Each row of a before or after table is a point. One or more steps were done to the points. Then noise was added and the rows were shuffled. The steps act on how far a point lies along the listed directions, d1 being the first. Write out the steps. A step turns or swaps two directions, mirrors them in a line or flattens them onto one, adds a multiple of one to another, or multiplies one. Angles are multiples of 10 degrees, from the lower direction toward the higher: turns from -170 to 170, lines from 10 to 170 but not 90. Use the fewest steps. Two steps may share a direction if one is a turn and the other turns, adds or multiplies; they go together, in the order done. Otherwise the lowest direction goes first.
In the rows, 128 means zero.

Directions:
(1): [102 156]
(2): [156 154]
Before (11 x 2)
[[138  87]
 [129 120]
 [ 90 165]
 [105 183]
 [137 170]
 [176 112]
 [ 78 150]
 [ 55  95]
 [105 132]
 [127  80]
 [146 123]]
After (11 x 2)
[[118 139]
 [145 108]
 [135 125]
 [140 110]
 [ 97 164]
 [105 156]
 [136 117]
 [117 139]
 [105 154]
 [119 138]
 [150 103]]
Steps: multiply d1 by 0.7; multiply d2 by 0

Directions:
(1): [174 118 135]
(2): [140 164 100]
Before (14 x 3)
[[ 88 107 139]
 [ 85 106 141]
 [ 97  99 124]
 [ 89 118 132]
 [109 170  98]
 [ 65 159 123]
 [143 129 118]
 [115 141 112]
 [132 114 122]
 [ 56 102 147]
 [178 107 137]
 [167 115 153]
 [124 154 116]
 [101 129 152]]
After (14 x 3)
[[ 89  95 147]
 [156 124 138]
 [119 143  88]
 [ 90 114 157]
 [152 127 123]
 [122 189  79]
 [132 160 100]
 [126 166 126]
 [118 163  96]
 [122 160  96]
 [174 176 108]
 [128 111 133]
 [183 131 129]
 [120 119 119]]
Steps: turn d1 and d2 by -110 degrees

Directions:
(1): [148 141 103 170]
(2): [156  91 153 141]
Before (13 x 4)
[[148  70 188  92]
 [141  81 168  86]
 [155  85 175 144]
 [ 79 124 123 100]
 [143 124 148 134]
 [121 139 104 133]
 [115 135 125 131]
 [141  89 154 118]
 [169 111 135 136]
 [123 129 148 114]
 [ 93 130 124  83]
 [166 110 129 168]
 [143 104 163 125]]
After (13 x 4)
[[137 142 127 147]
 [132 187  68 166]
 [161 102 117 165]
 [121 157  93 143]
 [130 104 137 115]
 [119 165 109 142]
 [121 156 108 101]
 [126 118 139 134]
 [ 97 184  99 135]
 [145 165  74 159]
 [140  93 123 173]
 [124 155 128 128]
 [ 92 155 120  89]]
Steps: turn d1 and d2 by -170 degrees

Directions:
(1): [128 138 116 163 181 140]
(2): [115 179 100 115 127 101]
(3): [160 116  83 103 132 151]
(4): [ 82 117  99 146 107 152]
Before (13 x 6)
[[126  91 105 134 126 174]
 [166 155 121  91 129 109]
 [186 105 145 108 129 128]
 [ 84 191 140 163 179 102]
 [131 115 131 152 167 156]
 [142 129  88 126 160 173]
 [ 98 180 146 134 143  81]
 [164 127 144 106 122 123]
 [108 124 104 144 143 147]
 [ 92 175 123 161 140 119]
 [ 85 195  95 162 175  98]
 [186 141 141 117 158 138]
 [153 121 105 134 149 154]]
After (13 x 6)
[[ 85 120 120 145  87 161]
 [152 134 112  72  89  99]
 [ 90 111 119 166 123 141]
 [ 82 138 114 149 128 139]
 [ 97 142 187 119  97 112]
 [139 119  77  90 127 135]
 [158 128  96  61  91 133]
 [111 128 159 136  98 118]
 [126 113 140 103  92 126]
 [140 131 158 103 119 107]
 [166 142 120  90 103 123]
 [100 129 117 159 133 156]
 [133 129 181 136 127 114]]
Steps: multiply d1 by -1; multiply d2 by 0.4; turn d3 and d4 by 170 degrees

Directions:
(1): [139 114  76 112 151 125  83 136]
(2): [127  92 103 172 140 148 160 149]
(3): [108 110 104  83 130 135 167  97]
(4): [165 160 109 105 110 143 153 166]
(5): [ 79 119 119 121  85 122 117 163]
(6): [136 135 107 143 120  60 147 123]
Before (8 x 8)
[[128 106 145 129 154 104 164  61]
 [166 157 115 115 141 105  88 117]
 [113 118 130 152 144 112  93 127]
 [130 131 157 139 133 153 163 116]
 [142 144 123 105 131 108 184 106]
 [142 159  87 129 115  82 113 155]
 [126 135 134  93 110 134 129 127]
 [117 144 167 117 119  47 102  75]]
After (8 x 8)
[[137 109 139 135 166 146 183  80]
 [119 135 121 160 103 162 159 180]
 [119 126 147 110 126 146 132 118]
 [124 125 145 133 149 106 123  84]
 [157 144 130 135 128 181 133 152]
 [121  71 107 148 164 196  91 145]
 [161  87  96 125 194 135 139  69]
 [126 133  99 134 130 128  94 167]]
Steps: turn d1 and d4 by 80 degrees; swap d2 and d6; add -0.7 times d3 to d5
